Rows are points. Each copy is the shape, with its points in the same order, turned, moved and blurred by noise. Is it also mirrored, or only turned?
(in the rows, 128 means zero)

Shape (7 x 2):
[[116 111]
 [106  97]
 [117  98]
 [ 67 111]
 [100 170]
 [116 137]
 [197 136]]
Copy 1, 7 rows:
[[131 116]
 [134  99]
 [142 109]
 [179 101]
 [167 164]
 [145 138]
 [ 73 172]]
Copy 1 is: mirrored
Copy 2 (7 x 2):
[[122 109]
 [120  94]
 [126 100]
 [ 80  83]
 [ 72 149]
 [107 130]
 [176 175]]
Copy 2 is: only turned
Copy 3:
[[127  88]
 [133  79]
 [122  88]
 [174  59]
 [183 128]
 [145 113]
 [ 86 162]]
Copy 3 is: mirrored
Copy 4:
[[115  88]
 [109  73]
 [119  78]
 [ 65  73]
 [ 81 141]
 [104 113]
 [181 135]]
Copy 4 is: only turned

Shape:
[[105  84 151]
 [142 121 185]
 [160  78 174]
 [122 180 137]
 [179 153 101]
 [105 137 167]]
Copy 1 (6 x 3):
[[124  80 156]
 [132 127 193]
 [174  99 183]
 [ 89 173 149]
 [155 182 121]
 [ 96 127 175]]
Copy 1 is: only turned
Copy 2:
[[139 125 170]
 [ 82 130 152]
 [ 91  89 145]
 [111 195 114]
 [117 144  65]
 [113 165 164]]
Copy 2 is: mirrored
Copy 3 (6 x 3):
[[103  86 121]
 [116 105 177]
 [146  71 166]
 [117 182 148]
 [179 165 130]
 [ 89 132 145]]
Copy 3 is: only turned

Shape:
[[145 105 133]
 [113 120 105]
 [ 55 119 104]
 [ 85 184 161]
 [136 110 131]
 [147 108 106]
 [124 209 156]]
Copy 1 (7 x 3):
[[117 121 105]
 [132 112 147]
 [109  96 199]
 [ 96 186 186]
 [118 122 117]
 [143 112 113]
 [127 212 162]]
Copy 1 is: mirrored
Copy 2:
[[145 115 123]
 [114 134 104]
 [ 67 159 126]
 [139 218 137]
 [142 122 121]
 [132 110  94]
 [173 219 108]]
Copy 2 is: only turned
Copy 3 (7 x 3):
[[130 114 127]
 [108 150 113]
 [109 197 110]
 [ 85 172 182]
 [123 121 128]
 [113 110 104]
 [ 49 129 193]]
Copy 3 is: mirrored

Shape (7 x 4):
[[ 82 120 101 144]
 [ 95 115 120  89]
 [163 206  69 132]
 [175 124 110  96]
 [120 102 118 135]
 [149 128 178 183]
 [101  91 103 121]]
Copy 1 (7 x 4):
[[ 88 144 109 150]
 [ 69 136 126  96]
 [161 221 148 106]
 [139 137 126  62]
 [110 114 113 120]
 [156  86 173 153]
 [ 83 125  94 120]]
Copy 1 is: only turned
Copy 2 (7 x 4):
[[ 77 117  99 120]
 [ 81 130 145  88]
 [160 174  55  72]
 [159 114 129  65]
 [111 101 121 118]
 [167 112 127 183]
 [ 87  94 122 103]]
Copy 2 is: only turned
Copy 3 (7 x 4):
[[ 72 131 104 118]
 [ 91 121 137  77]
 [ 53 115 200 186]
 [106  65 174 122]
 [101 103 112 121]
 [164 126 115 177]
 [ 82 102 105 100]]
Copy 3 is: mirrored
Copy 4:
[[ 88 134 116 147]
 [105 102 107  97]
 [182 206 136 113]
 [187 114  94 111]
 [127 107 106 149]
 [155  91 174 184]
 [104 107  84 139]]
Copy 4 is: only turned

Shape (11 x 6):
[[157 129 131 129  88 119]
 [107 122 134 225 135 114]
 [139 197 149 102 139  69]
 [129 139  32  93  98 132]
 [144 125 140 138  95 111]
 [153 121 144  91 133 136]
 [155 123  83 134 137 119]
 [124 101 148 156 135 120]
 [135 125 120 113  63  77]
 [146 101 126  96 136 133]
 [156  97 130 129 106 104]]
Copy 1 (11 x 6):
[[164 133 145  98  93 109]
 [115 166 176 190 133  85]
 [148 166 145  43 178  63]
 [142 146  39  91  96 118]
 [145 130 156 105 103  99]
 [151 116 145  73 135 142]
 [162 131  97 131 138 115]
 [119 128 166 136 131 119]
 [150 113 132  79  82  61]
 [142 102 129  96 132 144]
 [154 100 145 111 112 107]]
Copy 1 is: only turned
Copy 2 (11 x 6):
[[143 108 131 141  98 127]
 [ 99 101 131 249 144 142]
 [146 178 171 157 125  72]
 [168 146  33 123 140 105]
 [132 111 133 153 104 116]
 [135 129 146 106 146 127]
 [169 115 102 159 154 126]
 [102  99 145 178 148 126]
 [131 112 112 146  84  78]
 [139 101 131 109 152 120]
 [140  87 125 144 125 110]]
Copy 2 is: only turned
Copy 3, 11 rows:
[[168 123 146 120 108 128]
 [129  46 104  72 131 175]
 [143 170 111  57 150  82]
 [166 159  69 183 107 137]
 [159 111 144 113 116 129]
 [147 144 156 137 162 124]
 [171 110  92 143 149 134]
 [123  82 143 114 148 137]
 [151 127 132 122  82  87]
 [142 129 148 160 163 120]
 [163  97 146 133 127 109]]
Copy 3 is: mirrored
Copy 4:
[[157 136 135 125  83 118]
 [116  93 152 209 135 106]
 [159 197 144 110 164  96]
 [133 152  34 116  93 148]
 [146 132 143 132  93 107]
 [147 120 140  77 116 135]
 [161 113  90 132 125 132]
 [125  91 151 137 124 106]
 [146 159 114 121  70  73]
 [141 104 120  82 116 128]
 [157 106 129 116  92  96]]
Copy 4 is: only turned

Shape:
[[122  77 129 106 107 114]
 [125 110 192 148 168 156]
 [148 158  71  92 154 193]
 [114 147  95  96 183 190]
 [109 110 113 112  90 128]
 [115 173  98  95 185 150]
 [115 141 221 100 124 134]
 [159  95 111 125 104 105]
 [122 109 111 146  77 111]]
Copy 1 (9 x 6):
[[116  76 122  94 124 103]
 [124  83 186 132 141 181]
 [132 155  79  61 141 203]
 [106 130 103  77 173 211]
 [100 111 109 101 111 111]
 [124 156 111  91 184 182]
 [104 116 220  93 132 132]
 [153  95 102 110 107 105]
 [115 112 103 127  90 103]]
Copy 1 is: only turned
Copy 2, 9 rows:
[[104 106 152 125 113 112]
 [150 144 193 141 180 167]
 [ 97 107  73  95 141 209]
 [ 79 114 109 117 174 212]
 [ 88 120 131 142  94 127]
 [ 68 152 109 111 174 188]
 [118 184 219 108 128 164]
 [137 119 117 120 112 107]
 [113 133 127 158  98 108]]
Copy 2 is: only turned
Copy 3 (9 x 6):
[[144 157 105 113  58  96]
 [156 176 169 139 127 154]
 [155  88  66 118 149 173]
 [125 123  85 117 164 186]
 [126 123 106 119  75 104]
 [137 116  90  94 187 142]
 [156 155 199  71 101 131]
 [166 131  96 135  80  91]
 [129 114 117 146  72  81]]
Copy 3 is: mirrored

Shape (12 x 8):
[[ 85  83  91 140 109 130 121 149]
 [130 146 106 152 177 159 167  82]
 [ 74 147 144 171  65 181 138 144]
 [117 173 122 105 146  77 158 164]
 [ 69 116  70 124 162 166 140  89]
 [135 148 144 154 114 162  64  74]
 [115 112  76 109  84  83  94 108]
 [ 95 110  73  76 108 149 103 118]
 [106  80 144 106 119  87 137  98]
 [ 53  74 162  71 168 118 103  78]
 [139 130 122 157 124 119 148 169]
 [ 93 102 139 119 105 150 142 156]]
Copy 1 (12 x 8):
[[ 74 116  97 127 124 142  74 159]
 [115 168  85 157 186 137 129  80]
 [ 66 164 141 162 119 189 141 176]
 [ 98  67 161 158 161 108 134 105]
 [ 63 151  83 115 169 154  94  93]
 [128 207 146 141  85 154  95  94]
 [ 75 105 117 122  60 115  85 101]
 [ 78 113 106  78 105 154  93 108]
 [ 96 141 118 107 117  68 110 141]
 [ 77 173 146  46 163  76  86 121]
 [126 102 123 184 138 137 107 151]
 [ 99 126 132 123 137 147 118 172]]
Copy 1 is: mirrored
Copy 2:
[[ 65  99 110 119  80 132 123 138]
 [108 165  78 151 165 185 133 111]
 [ 92 165 166 145  63 173 140 174]
 [105 159 101 104 164  81 141 176]
 [ 41 141  80 121 135 191 103 118]
 [135 181 145 146  98 156  65  88]
 [ 81 147 101  78  80  90 109  90]
 [ 68 131 110  58 100 150  88 120]
 [ 75 118 148 111 138 102 141  81]
 [ 28 112 174 113 176 132  78  81]
 [132 125 104 137 114 114 148 159]
 [ 88 110 154 111 110 146 136 154]]
Copy 2 is: only turned

Shape (12 x 9):
[[152 102 159  65 107 128  42 201  90]
 [121 165 117 122  82 117 145 113 102]
 [ 66 227 153 132 161 108 137 123 157]
 [114  98 145 115 151 118  99 121 152]
 [148 119 113 125 102 103 134 130 105]
 [113 180 158 154 134 136 101 141  96]
 [140 109 156 117 149 125 183 117 116]
 [139 147 130 144 115 115 160 173 125]
 [157 176 151 135 145 113 154 114 161]
 [132 117 154 129  93 124 159 111 161]
 [154 109 106 129 119 154 160 124 112]
 [141 141 107 118  97 165 148 117 144]]
Copy 1 (12 x 9):
[[125  90 173 205  85 107  49 160  74]
 [134 172  85 115  95  77 123 132 123]
 [ 78 223 167 105 135  85 115 101 167]
 [ 97 110 138 129 114 145 109 119 139]
 [122 111  90 129 100  86 125 139 127]
 [138 173 158 146 133  90 124 118 116]
 [135  98 138  66 107 104 142 117 135]
 [118 125 135 122 118  75 137 165 152]
 [132 141 141 101 120  77 124 108 192]
 [134 127 113 110  70 113 137 123 174]
 [156 100  90  96 115 120 123 158 129]
 [159 142  90 106 103 117 106 159 163]]
Copy 1 is: only turned
Copy 2 (12 x 9):
[[182   7 115 102  98 159 122 190 141]
 [102 139  91 147 101 124 147 149 141]
 [ 72 166 186 160 166 170 147 167 130]
 [139  93 164  98 120 145 137 108 107]
 [132 102  96 131 106  98 144 133 115]
 [146 130 136 174 128 163 115 161 130]
 [134 134 103 115 123 143 167 123  57]
 [131 104  98 169 154 125 173 144 109]
 [139 163 134 119 164 126 172 146 114]
 [132 133 113 118 113 140 197 103 125]
 [137 116  67 123 131 125 134 103  98]
 [120 129  72 114 139 140 148 101 144]]
Copy 2 is: only turned
Copy 3:
[[ 81 165 199 122 123 167  76 148  48]
 [143 150  82 125 104 103 125 138 124]
 [173 181 112 168 165  90  91 105 196]
 [ 91 117 174 116 131 130 105 119 172]
 [114 111 113 136 109 111 127 154 109]
 [145 166 114 187 121 153 105 110 142]
 [136 108 148 136 152 130 181 142 153]
 [152 118 114 158 146 130 123 183 138]
 [188 102 135 151 140 114 118 124 162]
 [149 112 139 107 101 113 146 165 168]
 [123  92 101 107 132 150 147 143 127]
 [152 113  92  91 113 139 117 135 141]]
Copy 3 is: only turned
Copy 4 (12 x 9):
[[121 139 203  49 142 187  56 155 100]
 [101 136 110 104 105 121 148 122  96]
 [114 175 117 193 109  55  79 110 112]
 [132 102 153 136 131 132  89 116 165]
 [129 101 130  98 123 131 152 143 118]
 [151 147 100 137 126 139  81 127  81]
 [143 126 126 113 178 103 148 100 141]
 [156 146 154 135 132 120 152 157 110]
 [177 152 118 128 109  75 126 119 145]
 [141 132 132 125 111 141 158 100 164]
 [135 120 108  94 156 140 160 156 140]
 [118 157  93 105 123 137 157 155 162]]
Copy 4 is: only turned

Shape, 13 rows:
[[188  86 142 158 143 154  74  98  90]
 [166 110 143 111 129 147 113  69 145]
 [ 77 169 150 101 141 136 121 175 143]
 [111 145 156 105  89 108 105 178 112]
 [126 100 111 118 160 157  96  89  93]
 [147 163  63 152 117 151 206 103 119]
 [128  64 125 125 137 147 109 130 143]
 [167 140  94 148 142 147 214 129 120]
 [201 136  44 127 142 108 180 159 141]
 [161  94 112 125 143 161  56  37 145]
 [122 154 148 105 151 107 160 115 103]
 [124 175 166 128 143 132 126 181 128]
 [172 141  66 183 135  79 182 124 155]]
Copy 1, 13 rows:
[[167  94 139 130 135 198 175 130 117]
 [154 125 181 114 116 154 150 112 166]
 [108 198 120 121 177 116  63 147 140]
 [110 155 126 101 139 120  81 153  89]
 [145 134 105  98 153 166 167 104 165]
 [115 140 127 182 120  78 140  32 154]
 [121  98 129 114 150 151 119 147 172]
 [114 118 146 189 170  82 142  58 141]
 [166  90 116 170 153  35 123  78 143]
 [191 121 139 105  92 196 167 111 199]
 [118 189 147 127 159 104 155 119 128]
 [129 174 140 147 181 125  86 141 101]
 [147 114 122 222 104  55 152 107 152]]
Copy 1 is: mirrored
Copy 2, 13 rows:
[[208 113 128 163 122 146  77 124 118]
 [162 124 158 115 144 171 132 102 156]
 [ 45 165 102 119 161 141 108 163 126]
 [ 73 148 103  94 129 115  64 127 110]
 [130 105 164 143 124 180 108 140  91]
 [104 112 101 117  58 147 203 132 136]
 [125  64 122 128 157 172  79 140 125]
 [109  98  71 130  87 130 194 145 124]
 [145  84  76  75  70 138 165 192 149]
 [187 118 195 123 126 208  93 108 164]
 [ 99 136 128 117 134 119 154 140 101]
 [ 87 175  91 149 147 114 114 161 122]
 [129  71 117 103  58  87 163 182 172]]
Copy 2 is: mirrored

Shape (17 x 11):
[[110 187 124 185 157  75 168 141 143 112 135]
 [131  86 158 153 168 166 144 129 122 157 126]
 [149  74  82 113 165 102 109 128  98 138 127]
 [ 90 132 101 133 158  79 139 128 134  95  92]
 [ 74 107 165 106 161 140 133 165 179 146 104]
 [148 171  90 151 184 160 140 165 123 162  83]
 [ 98 101 120  89 189 138  68  97  79 100 101]
 [157 158 177 134  79 131 146 183 163  96  94]
 [157  96 154 196 148 149  68 183  71 130 151]
 [ 99 178  97 145 118 125 133 117  69 112 100]
 [107  81 127 177  85 137 108 194 121 136 124]
 [102 160 148  83  89 148 138 123 120 158 143]
 [114  81 169 117 163 172  66  94 102  79 116]
 [138 122  72 191 186 164 151 127  73 138 152]
 [126 160 177 173  99 119 166 126  88 169 154]
 [ 98  78 141 101 165 111 155 170 139 141  84]
 [ 85  97 144 172  79 141  66  83  80 173 136]]
Copy 1, 17 rows:
[[ 85 165 174 161 123  96 168 142  79 122 186]
 [153  84 161 137 165 137 154 134 106 132  94]
 [140  76  79 127 160 118 113 164  79 123 146]
 [ 78 130  94 154 135 101 152 154 105  82 159]
 [119 153 134 141 154 126 181 192 130 119  70]
 [ 81 117 148  89 177 116 169 145 120 181 157]
 [ 91 110  66 122 192 168  97 123  95  80 109]
 [103 148 183  82  55 110 133 172 136 121 118]
 [103  61 189 135 148 179  73 177  71 151 121]
 [ 60 131 104 129 112 131 127  85  94 145 152]
 [100  76 145 163  89 145 123 196 112 160 108]
 [133 178 111 114 106 130 130 118 105 165  83]
 [127  95 113 119 167 195  90 127 129  67  80]
 [122  67 144 146 166 161 160 105  75 169 188]
 [121 134 187 149  97  97 121  96  69 163 110]
 [115 101 107 126 140  99 184 189  99 104  85]
 [120  96 119 206 130 138  50 106 127 166  80]]
Copy 1 is: mirrored
Copy 2:
[[112 187 139 146 181  86 190 137 134 119 100]
 [132 101 167 116 145 159 129 143 171 155 149]
 [163 140 141 134 123 116  71  94 122 145 150]
 [113 197 168 135 124 109 123 113 126 105 104]
 [ 83 143 169  83  91 117 127 169 184 121 131]
 [147 176  97  94 162 162 122 157 152 160  90]
 [128 153 177 101 133 167  51 123  98  82 163]
 [137 105 130  85 107 114 195 123 163  78  55]
 [173  51 129 158 165 135 103 178 120 109 120]
 [105 164 121 133 148 167 150 111  69 109 101]
 [117  76 122 173  86 123 128 154 144 121  94]
 [ 76 111 110  71 106 139 170 106 114 115 148]
 [130  96 192 108 140 181  79 129 139  53 162]
 [164 152 112 175 181 179 130 139 125 164 158]
 [ 97  82 136 120 170 126 205 122 105 153 120]
 [127 152 186  97  77 115 115 145 155 154 118]
 [ 49  51 136 159 149 158  95 105  99 118 136]]
Copy 2 is: mirrored
Copy 3 (17 x 11):
[[132 192 104 158 148 122 179 136 147 136 213]
 [158  87 141 137 161 176 115 162 126 150 163]
 [137  72  86 165 163  86 110 158 132 124 131]
 [111 156  73 151 183 123 149 128 157 113 148]
 [138 136 110  80 207 169 118 176 177 153 157]
 [160 154 101 178 139 155 156 223 136 152 129]
 [127 122  87 147 173 133  48 150 127  78 103]
 [171 156  81  50 118 151 190 138 128 152 148]
 [157  86  67 128 100 149  82 174  66 150 201]
 [ 88 178 106 155 119 127 140 144 100 119 123]
 [ 96  87  63  91 128 151 132 160 111 185 178]
 [114 153 164  71 129 112 125 157 138 149 122]
 [149  98  96 108 142 179  48 124 127  78 129]
 [120  96 129 213 118 148 136 191 105 114 179]
 [132 153 167 120 119 127 144 127  83 181 187]
 [137 109  95 108 229 145 142 168 139 148 137]
 [ 81 109 124 127 101 143  50 106 108 191 145]]
Copy 3 is: mirrored
Copy 4:
[[ 86 165 149 147 135  88 185 117 185 126 150]
 [116  81 133 182 140 157 126 143 119 172 133]
 [119  62  70 116 141 105 113 153 139 135 100]
 [ 74 124 123 125 126  96 150 108 165 119  74]
 [ 59 120 154 140 121 172 124 134 150 206  85]
 [106 167  75 169 192 122 142 128 133 168 121]
 [111  86 128 131 141 121  48 122 109 105  61]
 [137 176 155 142 129 178 201 178 158 152  76]
 [133  99 123 201 153 109 111 246 133 142 128]
 [ 97 162 124 134 136  89 149 127  85  93 105]
 [ 76 112 109 171 105 132 170 227 124 156  86]
 [107 158 149  90  95 169 142 146  77 154 128]
 [130  84 156 171 114 159  64 149 127 101  63]
 [ 96  95  78 193 170 111 134 142 115 103 172]
 [126 138 175 150 112 106 181 163  90 158 169]
 [ 72  78 129 127 156 142 149 133 144 189  67]
 [120 104 133 171  41  92 106 176  53 141 112]]
Copy 4 is: only turned

Shape, 15 rows:
[[123 142 128 180 155  93 119 112 198  92 139 120]
 [163  74 139 102  89 170 148 146 115 129 129  69]
 [155 119 105 119 162 170 130  93 100 112 135  76]
 [159 115  86 125 133 170 170  83 117  88 103 129]
 [126 125 193  74  96 169 125 125  81 117  89  73]
 [117 133 114 151 145 137 127 139 159  30 157 146]
 [ 89 106 185 123 109 113  76 126 101 170 148 171]
 [125 110 113 146 158 117 201  95 152  58 172 112]
 [149  97 182  79 115 102 120 175  92 143  75 123]
 [134 151 118 189 186 116 161 125 118  67 172 129]
 [125 138 100  96 172 156 164 138 165 109 155 114]
 [ 71 120 149 146  90 105  85 181  83 156 106 130]
 [ 98 185 162 139  61  77 102 148  87 154 136 153]
 [110 147 200 175 110 129 112 182 142 159 128 174]
 [164 149 122 159 147 104 114 144 164  67 188 150]]
Copy 1 (15 x 12):
[[103 129 159  82 106  69 109 131 126 145  65  89]
 [178 104 139 119  73 203 100 178 138 109 143 114]
 [135 103 100  89 142 145 120 160 133 151 165  98]
 [166 107 116  61 168 149 135 149 128 102 132 120]
 [187 135 136 180 125 149  80 194 175 104 166 109]
 [117 110 151  62 106  60 137 161 136  84 118 131]
 [131 114 160 224 106 108 114 119 101 123 116 151]
 [179  89 143  44 104  77 146 149 115 112 111  74]
 [183 136 143 197 104 157 127 208 155 136  98 151]
 [117 104 159  68 131  62 155 184  84 134 123  88]
 [148 132 141  68  94 118 181 138 167 134 144 107]
 [128 182 139 209  85 127 121 167  79  99 114 145]
 [163 190 201 188 112  89  96 152  67 131 125 162]
 [103 148 225 196 111 114 128 146 114 102  90 124]
 [109 103 193  68 102  65 126 158 117 143 112 141]]
Copy 1 is: mirrored
Copy 2:
[[ 81 114 126 136  98 119 143 141 177 143  81  97]
 [156 136 120 135 141 138  56  35 104 141 129 141]
 [ 98 169 128 130 157 113  67 106 120 151 108 174]
 [104 170  90 109 201 141 101 106 129 158  80 138]
 [132 118 124  91 115 186  52  87  57 129 126 162]
 [ 91 152 129  99 138 162 106 135 192 121 105  83]
 [140  71 149 135 127 166 150 136 102  84 167 162]
 [ 76 175 120 134 156 137 115 120 155 189 132  67]
 [189  58 118  73 139 135 102  98  78 134 141 134]
 [106 173 141 140 148 115 107 188 159 157 119  83]
 [118 169 115 106 124 130 123 105 171 186 118 152]
 [180 102  88 130  96 142 119 145  97  62 154 140]
 [164 123 141 108  84 160 169 148  59  69 131 116]
 [199  87 141 154  90 187 153 161 128 111 115 131]
 [113 152 183 112 132 121 137 141 187 129  92  86]]
Copy 2 is: only turned
Copy 3 (15 x 12):
[[136 114 147 126 189 107 156 148 165 116 133  54]
 [ 82 185 133 127 121 188 101 149 103  82 154 161]
 [157 166 158 102 152 180  99 127  86 119 171 117]
 [152 106 136  90 135 208  88 158 109 135 142 120]
 [128 149 174 103 110 153  91 113  98  38 144 190]
 [134  90 110  83 207 141 136 157 175 115 174 117]
 [121 128 128 138  98  63 127  72 144 120 144 168]
 [100  83 130  92 167 172 133 148 133 116 202  61]
 [ 72 151 167  92 109  81  79 144 102  87 116 184]
 [134  79 143  99 207 130 152 145 105 143 192  92]
 [101 139 152  67 185 178 114  98 134 136 145  93]
 [114 132  96 150 148  55  92  95 102  89 120 182]
 [122 107  87 108 123  51 164  95  86  74 101 157]
 [ 92 103 148 151 157  72 171 106 142 117 105 189]
 [123 128 121  70 191 108 186 168 154 133 166 106]]
Copy 3 is: only turned
